Each row is a point. The points of each table are mixes of a few directions, plus a little noise. How many directions does each table use, and how many do they share? Where both have some left over, give the other angles between the two spaces (their principal angles), to ten degrees, smallest first.

First (5 x 2):
[[ 45   7]
 [ 33   5]
 [-69 -12]
 [-53  -8]
 [ 44   7]]
Second:
[[  4   0]
 [ -6  -1]
 [-52  -9]
 [ 81  12]
 [ 56   9]
 [-71 -10]
 [-11  -2]]
Directions: first 1, second 1, shared 1

First, 4 rows:
[[-11 -24   6]
 [ 43  95 -26]
 [-14 -32   8]
 [-17 -39  11]]
Second:
[[ 18  12 -11]
 [ 29  30  87]
 [-15 -16 -46]
 [ 17   7 -50]
 [-49 -34  20]]
Directions: first 1, second 2, shared 0; angles 30

First, 8 rows:
[[-24  -7   3 -31]
 [-21 -10 -32  13]
 [ 44  10 -23  79]
 [ -2   6  53 -65]
 [-16  -2  22 -45]
 [ 40  10 -19  70]
 [-67 -25 -49 -20]
 [ 46  19  45   0]]
Second (7 x 4):
[[   7   11   10  -30]
 [   3   -2    6    8]
 [  18   12    2   -4]
 [ -84  -23 -115  -10]
 [  17   10  -19   20]
 [  36   21   30  -19]
 [   2  -30   86   35]]
Directions: first 2, second 3, shared 2

First:
[[ 22 -60 -27 -12 -51  38]
 [-64 -58  31 -10  -7  59]
 [  3  71   7  45  67  -8]
 [-21 -69  13 -23 -40  25]
 [-11  51 -19 -13  21  -7]
 [ 19 -67  49  52  -6   6]
 [ -1  40 -25 -34  -2 -27]
 [ 34  42 -20   9  11 -28]
 [ 19  50  -8 -13   8 -59]]
Second, 6 rows:
[[-50   9 -38  -5  28  33]
 [ 58 -60  25 -29 -76 -78]
 [-14  46  -6  17  38  46]
 [ 34 -20  48  20 -13 -36]
 [-48   7  -5  24  46  26]
 [ 20  18 -23 -28 -23  10]]
Directions: first 4, second 3, shared 2; angles 50

First:
[[-33  18  16 -61  36 -42  24 -69]
 [  7  12  44 -41  28 -44  33   0]
 [-72  -7 -63  32   4  53 -11  11]
 [ 36 -17 -12  19  -3  22 -35  41]
 [ -2  18  37 -10 -21 -34  41 -42]
 [ 59 -32 -46  61 -42  61 -76  45]
 [  4   6  22   1  -4 -15  24  12]]
Second, 10 rows:
[[ -49   15   13   32   -8    3   62   52]
 [ -17    5   13  -35   45  -20   19   20]
 [ -28   10   20   14   10   -5   49   65]
 [  41  -13  -25  -22   -9    3  -68  -85]
 [  14    0   23   31   -6    4   29   87]
 [  47  -14  -28   -4  -28   12  -69  -83]
 [ -42   12    5   37  -20   10   49   33]
 [  19   -7  -30  -34   -1   -1  -61 -105]
 [ -14    2  -18  -26    8   -5  -20  -66]
 [  33   -6   25   10   12   -3   11   81]]
Directions: first 4, second 3, shared 3

First:
[[ 88  20  18 -83 -11  38 -18  15  -7]
 [-73   2  -1  86   1 -19   7 -10 -14]
 [ 63 -16 -10 -85   3   9  -5  12  27]
 [-48  10   9  78 -16   6 -29  20 -10]
 [ 20 -59 -44 -75  24 -33  18   1  63]
 [ 13  11   5 -21  10  -4  29 -29 -18]
 [-36  24  21  81 -27  23 -47  33 -18]
 [-27   8   1  19  16 -21  43 -42 -24]]
Second (9 x 9):
[[   0   39   -2  -77  -26    5  -31   18   -9]
 [ -89  -46  -39   27   55   44    3  -59  -64]
 [  32  -46    5   52   31   43    1  -11   -7]
 [-116  -16  -41   16   33   -9   21  -54  -47]
 [  25    4   13   10   -8  -10    5   12   19]
 [ -49   43   -4  -22  -29  -72   23    4   21]
 [  80   12   26   -8  -25    4  -12   37   35]
 [  23    5   13   16  -12  -22   11   14   26]
 [  91    9   29  -12  -19   16  -18   40   29]]
Directions: first 3, second 3, shared 1; angles 80, 80
